Every row gives one point. Each copy is the shape, with its points in the same order, turned, moved and blurred by noise. Say if it was mirrored as well.
In the rows, 128 means zero.

Shape (7 x 3):
[[162 210 184]
 [185 145 137]
 [ 69 170 117]
 [136 108 140]
 [131 186 149]
 [152 108 139]
 [ 71 100 148]]
Copy 1 (7 x 3):
[[200 187 110]
 [207 101 128]
 [ 99 148 149]
 [150  84 104]
 [165 155 132]
 [169  80 110]
 [ 87  94  97]]
Copy 1 is: mirrored
Copy 2 (7 x 3):
[[ 48  78 132]
 [132  76 142]
 [ 97 181  92]
 [145 134 159]
 [ 80 116 117]
 [149 119 162]
 [129 198 159]]
Copy 2 is: mirrored
Copy 3 (7 x 3):
[[ 77  52  73]
 [143  93  88]
 [ 46 154 129]
 [135 122 141]
 [ 80 100  95]
 [147 114 128]
 [ 93 140 191]]
Copy 3 is: mirrored

Shape (9 x 6):
[[163 149 115  61 111 142]
 [133 161 146 150 134 141]
 [ 87 137 149 176  85 106]
 [112 138 110 128 149 106]
 [134  85 119  96  71 175]
 [ 92 139  97 136 122  34]
 [142 144 161 135 180  61]
 [111 129 152  21 146  95]
 [ 49  91 133 142  70 169]]
Copy 1 (9 x 6):
[[122 137 149  44 125 169]
 [163 126 149 131 145 134]
 [155 104  99 149 103  87]
 [113 162 122 124 146 124]
 [107 124 138  95  44 169]
 [ 98 152  60 121 160  74]
 [ 96 132 159 128 198  90]
 [ 85 180 174  38 126  91]
 [150 148 113 148  24 107]]
Copy 1 is: only turned
Copy 2 (9 x 6):
[[153 136 133  81  95  87]
 [157 114 153  99 175 132]
 [139  36 156 120 189 127]
 [162 105 101 128 159 130]
 [120  82 140  68  85 146]
 [164  59  96 184 160  88]
 [136 137 133 190 177 110]
 [ 88 144  75 118 116  67]
 [109  23 118  59 158 163]]
Copy 2 is: mirrored
Copy 3 (9 x 6):
[[136 156  97  69  91 110]
 [140 153 133 136 158 119]
 [145 143 214 137 152 132]
 [ 97 131 144 125 142  91]
 [155  91 134  78  92 165]
 [ 66 148 210 114 126  66]
 [117 152 139 176 119  41]
 [156 118 117  64  96  27]
 [157  66 198  98 159 161]]
Copy 3 is: only turned
